Each row of a before or after table is a point. The points were changed in one or more steps. Then noise was added and the rows were shuffled. The steps act on columns, c1 being the first. Name the steps. A step turns or swaps two columns, mirrors them in a line or flattens them onto one, adds a multiple of one to another, or multiplies or shifts one. Angles are multiples of 10 degrees, from the lower column toward the higher: turns from -170 to 170, lines from 10 to 170 but not 90. Use the fewest steps. Two steps may share a column if one is a turn and the other turns, adds or multiplies; they go together, in the order done. Otherwise the lowest column goes first.

Before (14 x 3):
[[-0.7 -1.6 -2.5]
 [-2.0  0.3  3.1]
 [-0.2  1.6  2.0]
 [ 3.5  1.5 -2.1]
 [-1.7  0.3 -2.5]
 [ 1.1  0.9  2.2]
 [ 1.8 -1.4  1.3]
 [-1.9  0.8 -6.6]
 [ 0.3  2.6  2.4]
 [-1.0 -1.6  3.3]
 [-0.6  5.0 -2.2]
 [-0.5  9.0  2.4]
 [-1.6  0.0  3.7]
 [ 1.9  1.4  4.0]]
After (14 x 3):
[[-3.6  0.2  0.5]
 [ 1.5 -1.7 -2.1]
 [ 0.8  0.3 -2.9]
 [-1.9  1.4  4.0]
 [-3.8 -0.1  1.1]
 [ 0.1 -1.4  2.3]
 [ 1.3  4.9 -1.9]
 [ 3.7  0.8 -5.7]
 [-2.1  8.9  1.2]
 [-3.1 -1.6  1.4]
 [-1.6  1.7  1.0]
 [-1.0  0.9  2.2]
 [ 3.9  1.5  1.3]
 [-1.6  2.6  1.9]]
Steps: turn c1 and c3 by 50 degrees

Before:
[[-1.0  1.6 -1.4 -1.6 -2.6 -1.6  2.5 -1.8]
 [ 1.2  1.9  1.7 -0.8  3.3 -1.1  0.0 -4.1]
 [-1.0  1.9  4.6  0.1 -2.4  2.6  1.4 -0.6]
 [-5.1  0.3  1.4 -1.6  3.1  0.4 -1.3 -1.2]
 [-3.6 -3.2  1.7  2.7 -1.5  1.4 -0.8 -3.4]
 [-2.0  2.6 -1.3  1.0  3.2  4.3  0.8  0.2]
 [-0.6  1.4  0.5 -2.2  3.3  4.9 -3.7  1.2]
 [ 0.3  2.7 -0.3  2.0 -1.8  0.4 -3.2 -3.3]
 [ 0.6 -0.1  0.5  3.0 -1.9  1.2  2.8 -4.5]
 [-3.3 -1.4  3.3  0.2  1.1  2.8  1.9 -4.5]
 [-5.6 -3.0  3.9  2.2 -0.1 -1.4  0.3  1.1]
 [-2.3  0.8  0.3  2.1  1.6 -1.1 -0.3 -1.3]
 [-3.9 -2.1 -1.6  2.9 -2.0  2.9  0.0  1.1]]
After, 13 rows:
[[ -0.1   0.3  -0.1   1.9  -1.7  -2.7  -3.4  -8.3]
 [  0.3   5.3   0.4  -2.1   3.3  -1.4  -3.6   2.8]
 [  2.3   2.6   2.7   0.5   1.1   1.5   1.9 -11.5]
 [  1.7  -0.9   0.5  -0.9   3.4  -1.8   0.1 -10.2]
 [ -1.4   4.2   0.0   1.1   3.1  -2.7   0.8   0.4]
 [  3.7   2.5   2.9   0.2  -2.7  -1.9   1.3  -1.4]
 [ -1.2  -1.5  -0.1  -1.7  -2.7  -1.5   2.5  -4.5]
 [ -0.2  -1.1   1.0   2.4   1.6  -1.0  -0.4  -3.1]
 [  0.8   1.2   2.1   2.7  -1.6   3.0  -0.9  -8.5]
 [ -2.2   3.1   0.3   3.1  -1.9   2.0  -0.1   2.6]
 [  0.6   1.4   0.0   3.2  -1.8   0.0   3.0 -11.2]
 [  0.0   0.7   2.6  -1.8   3.1  -0.2  -1.2  -3.0]
 [  2.3  -1.3   3.7   2.3   0.0   3.1   0.3   2.8]]
Steps: multiply c1 by 0.4; turn c1 and c3 by -60 degrees; turn c2 and c6 by -90 degrees; multiply c8 by 2.5

Before:
[[-0.6 -0.3 -3.0  1.2 -2.4 -2.1  1.1  1.6  1.6  3.6  3.6]
 [ 2.0  4.4  4.5 -2.6  2.6  1.0 -0.3  0.8  1.9 -1.2  4.8]
 [ 3.4 -2.5 -1.5  0.8  1.0  0.7  2.4 -1.6  1.6  3.5  1.4]
 [ 2.9  4.7  0.1 -4.7 -0.4  2.4  0.7 -2.6  0.4 -3.1  4.5]
 [ 3.5  2.3  5.2 -4.8 -2.9 -0.1 -0.9 -2.3  2.3 -1.2  4.7]
 [ 0.0 -0.6 -2.2  1.7  1.8 -1.3 -3.1 -4.6 -1.5  0.3 -5.2]
 [ 3.2 -1.5 -2.2  2.6 -0.6 -1.8  0.8  0.2  0.0 -1.8 -4.1]
 [-1.0 -2.1 -0.3 -0.6  0.3 -0.8  2.3 -1.2 -3.5  0.7 -3.3]
 [-1.4 -5.4 -3.5 -0.4  1.2 -1.2  0.2  0.1  2.2 -0.1 -0.9]
 [ 2.9 -3.6 -3.5 -1.0  1.2 -3.8 -0.3  1.4 -1.6  2.4  2.1]
 [ 0.0 -1.6 -2.9  1.1  2.6 -5.6  2.6 -4.3  0.1 -0.3 -4.9]
 [ 2.1  1.5  3.3  0.0 -0.2  0.7  0.2 -3.0 -0.3 -3.4  6.9]]
After (12 x 11):
[[-2.0  4.1  7.2 -2.4 -1.8  2.1 -0.2 -2.0  1.9 -1.2  4.8]
 [-0.7 -1.4 -2.5 -0.8 -1.7 -2.1  2.5  0.9  1.6  3.6  1.4]
 [-1.0  5.2  0.2 -5.2 -0.9  1.2  0.7  2.5  0.3 -3.2  4.5]
 [-4.0 -4.9 -4.6 -0.7 -4.5  3.2  2.7  2.3  0.1 -0.3 -4.9]
 [-4.7 -1.6 -4.9  0.4  2.8  1.5  1.1 -0.1  1.6  3.7  3.6]
 [-0.8 -2.3 -3.5  2.1  0.6  0.4  0.8  0.2  0.0 -1.8 -4.0]
 [-5.3 -4.9 -5.5 -0.5 -1.0 -2.7  0.2 -0.7  2.3 -0.1 -0.9]
 [-1.9  1.6  5.3 -0.2 -1.3  0.4  0.2  2.8 -0.4 -3.4  6.9]
 [-4.0 -1.3 -3.6  3.8 -3.9  0.6 -3.1  3.1 -1.4  0.4 -5.2]
 [-5.0 -2.2 -0.5 -2.2 -0.8 -0.8  2.4  0.9 -3.5  0.6 -3.3]
 [-1.2 -5.2 -5.6 -0.7 -0.3  0.6 -0.3 -1.9 -1.6  2.4  2.1]
 [-0.5  1.7  8.3 -4.2  1.3  1.6 -0.9  3.4  2.3 -1.1  4.6]]
Steps: shift c1 by -4.0; mirror c2 and c6 in the line at 20 degrees; multiply c3 by 1.6; add -0.7 times c7 to c4; turn c5 and c8 by -150 degrees

Before (9 x 18):
[[-3.0 -1.1 -2.8  3.9  1.8  0.8  0.5  2.0 -4.2 -0.5 -0.3  1.5  1.0  2.6
   1.6 -0.5  1.9 -2.5]
 [-2.4 -2.4  0.8 -2.9 -0.8  1.5 -3.7  1.6  1.5 -1.0 -3.0 -1.5 -5.1  1.1
   0.6  2.7 -0.3 -0.1]
 [ 0.8 -2.8 -2.3 -3.9 -1.3  0.1 -8.5  0.9  3.2 -1.7 -2.3 -9.0 -4.2  0.3
   3.9  0.8  4.3  1.4]
 [-3.2 -0.6 -4.0 -2.0  3.6  1.2 -0.6  0.0  1.0 -2.3 -0.8 -1.0  1.0  1.3
   0.3  0.0  0.1 -2.3]
 [ 0.6  2.5 -3.0  1.4 -2.9 -3.8  0.7 -6.3 -2.4 -0.8 -3.9  0.1 -0.5  3.2
  -2.8 -6.4 -3.7 -3.9]
 [ 3.4 -1.4 -0.6  1.2 -2.4 -2.3  3.2  1.2  2.6 -6.6  6.8  1.3 -1.9 -1.7
   3.9 -1.9  0.0  2.2]
 [-2.2 -1.2 -2.5  0.2  3.1  3.0  0.4 -1.8  1.4  1.3 -1.4  0.4  1.9 -0.6
   2.6  0.9  4.6 -3.6]
 [ 1.4 -3.6 -1.7 -3.6 -0.2  1.0 -3.2  3.5  3.1 -1.9 -3.2 -2.5 -2.3  0.8
   1.2 -0.8  3.5  2.0]
 [-2.6  1.2 -3.1  1.9  4.7 -0.5 -0.1 -2.8 -1.2 -1.8  0.0  3.4  0.4  1.7
   0.1 -1.0  4.8 -2.1]]
After (9 x 18):
[[-3.2 -1.4 -3.3  5.6  1.7  0.3  0.1  2.8 -3.9 -0.1 -0.3  2.4  1.4  0.1
   1.6 -0.6  1.9 -0.4]
 [ 0.7  2.6 -2.9  4.6 -1.0 -4.0  0.8 -8.3 -2.1 -1.0 -4.1  1.2 -0.7 -0.1
  -3.1 -4.4 -3.6 -3.1]
 [ 1.6 -3.7 -1.6 -3.9  1.3  1.3 -3.5  4.6  2.9 -2.3 -3.1 -1.6 -2.1  1.7
   1.3 -0.3  3.9 -1.6]
 [-2.6  1.1 -3.3  3.5  4.4 -0.4 -0.4 -4.0 -0.7 -1.5  0.1  4.2  0.2 -0.2
   0.4 -0.3  4.9 -0.4]
 [ 0.6 -2.5 -2.0 -3.7  0.1  0.2 -8.9  1.4  3.3 -2.0 -2.2 -7.8 -3.8  1.5
   4.0  0.8  4.1 -2.1]
 [-1.9 -2.5  0.9 -1.5  0.9  1.3 -3.8  1.5  1.4 -1.0 -3.2 -0.8 -4.9  0.6
   1.1  2.2 -0.2 -2.3]
 [-2.1 -1.5 -2.6  1.6  3.7  3.1  0.1 -2.5  1.5  1.2 -1.8  1.2  2.1 -2.8
   2.6  0.9  4.9 -1.9]
 [-3.0 -0.2 -4.2  0.2  3.8  1.1 -0.3  0.1  0.8 -1.7 -0.6 -0.1  1.0 -0.5
   0.3 -0.1  0.3 -3.3]
 [ 2.9 -1.3 -0.8 -0.8 -5.7 -1.9  3.2  1.9  2.2 -6.7  6.4  2.4 -2.0  0.0
   3.9 -1.4  0.0  3.2]]
Steps: turn c14 and c18 by -40 degrees; turn c4 and c18 by 40 degrees; add -0.5 times c11 to c5; multiply c8 by 1.3; shift c12 by 1.0; multiply c16 by 0.7
